Each wall is flat, endless, passes through zero and stands at right angles to its row. A trip goes straight from one point to another. List the walls that it crosses, first one first.
In the rows, zero is written as 128.

Walls:
(1): [121  75 157]
(2): [ 77 168 108]
(3): [171 103 123]
(4): [112 105  71]
(5): [148 194 128]
(6): [131 109 119]
Trips:
[ 94 106 180] to [ 98  97 107] -> 6, 2, 4
[161 136  78] to [144 137  99] -> 2
[114  84 101] to [129 125 177] -> 4, 6, 3
[ 69 118 168] to [144 111 108] -> 6, 4, 2, 3

Walls:
(1): [160 149 139 143 105 102 129  97]
(2): [167 148 164 123 148 104 167 102]
(3): [ 89  91  97  63 145 103 154  92]
(4): [192 113 116 104  93 109  94 108]
(5): [156 154 177  83  70  70 111 171]
(6): [148 104 149 185 203 168 190 157]
Trips:
[ 78  86  79  69 123 144  73 103] to [ 77 145  51 164 130 123  68 120] -> 4
[150 163 199 116 146 142  78 103] to [157 141 249 148 153 118  81  98] -> 6
[144 113  53 166 110 123 142 140] to [169 144 167 117 123 101 128  85] -> 6, 2, 5
[167 109 151  90 128  92  30  75] to [122 151 142 163  99 193 158 135] -> 3, 2, 5, 6, 4, 1

Walls:
(1): [135  98 170 127 191 146 118 116 178 204 153 124]
(2): [132 114  66 143 142 165 146 135 105  94 119  71]
(3): [171 126 105 119 151  83 175 138 119 157 123  92]
(4): [178 174 123 146 139 133 159 168 119 115  75 149]
(5): [101 125 138 142 120 177 180 159 116 135  90 175]
(6): [135  96 111 214  70  71  99 137 182 134  77 105]
(7): [ 62 156 145 105 180 109 118 141 206 125  73 135]
(8): [116 112  89 174 165 110 173 181  98 199 128 129]
(9): [114 212 154 133  83 107  76  57 107 211 124  72]
Trips:
[140 140 170 122  88 137 162 182 161 169  92  66] to [134 142 119 112 158 112 209 178 105 123  85 193] -> 9, 1, 6
[ 32 194 152  99  80 141  85  84 132 120 147 204] to [ 86 117 124 100 128 142 144  80 169  87 133 115] -> 5, 9, 2
[138 160 102 109 131  99  41  84  66 115 137 220] to [146 110 120 152 125  72 180 150 123 135 165  57] -> 3, 8, 6, 2, 9
[ 88 129 145  83 136 177 117 125 106 151 119 126] to [170 117 182  79 109  71 144  67 143 151 133  73] -> 5, 3, 7, 6
[171 132 183 159 119 104 116 134  95 104 113 104] to [137 133 104 124  71 192 127 181 167 161  90 134] -> 5, 3, 2, 8, 9, 7

Walls:
(1): [132 164 163 122 113 141 136 134  58 147  69 163  99 130 174 123 151 130
 137 142]
(2): [125  76 165 112  37 117  87 167 187  88 112  44  86 106 137 109  71 132
 167 192]
(3): [120 135  74 123 175 100 150  98 111 124  79 141 143 108 115  80  76 186
 130 151]
(4): [126  97  37 191  76 138 147 131 148 160 139 100  81  87 186  47 116 121
 111 115]
(5): [188 145 103  61 160 105  92 164 153 170 114 102 135  46 125  98  41  89
  98 162]
(6): [121 150 115 172 181  87 108 119 142 137 141 112 171 158 156 108 133 164
 152  88]
(7): [154  86 130  86 137  88 129  97 114 143  69 162 177 145 125 123 176 211
 132 134]
(8): [145 144 160 141  58 116  99 109  92 165 170 155 137 183  70  60 118 128
 163 146]
Trips:
[159 152 130 156 103 135 166 146 170 125 101 111  67 118 120 159  92 162
  85 119] to [141 111  99 176 183 214 205 132 184 132 117 113 136  26 127 141 155 112
 163 153] -> 2
[192 132 100 189 112 167 190 132 150 142 113 123 142 111 118 120 194 121
  97 166] to [ 64 151  63  58 125 207 102  39 128 119 171  93 105  65 160  63 138 146
 167 128] -> 7, 3, 1, 5, 2
[ 75 143 145 144 126 134 134 105 132 209 140  84 219  35 199 117  69  64
 110 151] to [132 140 135 169 164 101 169  63 166 182 155 164  72 108 108 156 135 104
 108 116] -> 2, 3, 5
[162  94 106 131  64 133 147 134 171 162  72  99  71  98 146 162 139 152
  93 149] to [135 210  82  92 107 112 182 124 133 162 113 200  85 125 137  91  72 143
 171  66] -> 3, 2, 8, 7, 6
[121 135 107 144 108 140 184 115 156 124  63 174 110 223  79 128 183 151
 105 100] to [122 109 119 150  80 213 140 111 180 124 152 171 106 127  97 117 143 172
 129 175] -> 4, 3, 1, 2, 7
[129 144  95 160 120 130 122 165 106 173 145 110 174 211 190 148  82 135
 209  82] to [ 90 121 113 129  86  76 130 139 218 132 149 153 129  83 171 144 118  54
 182  86] -> 1, 2, 8, 5
[128 184 119 147 141 156  98 208 140 110 151 140 178 112  90 109 112 153
 163 106] to [111 153 142 108  88 138 110 174 225 192  97 149 149 145 183 162 145 136
 178 146] -> 3, 2, 1, 8, 7
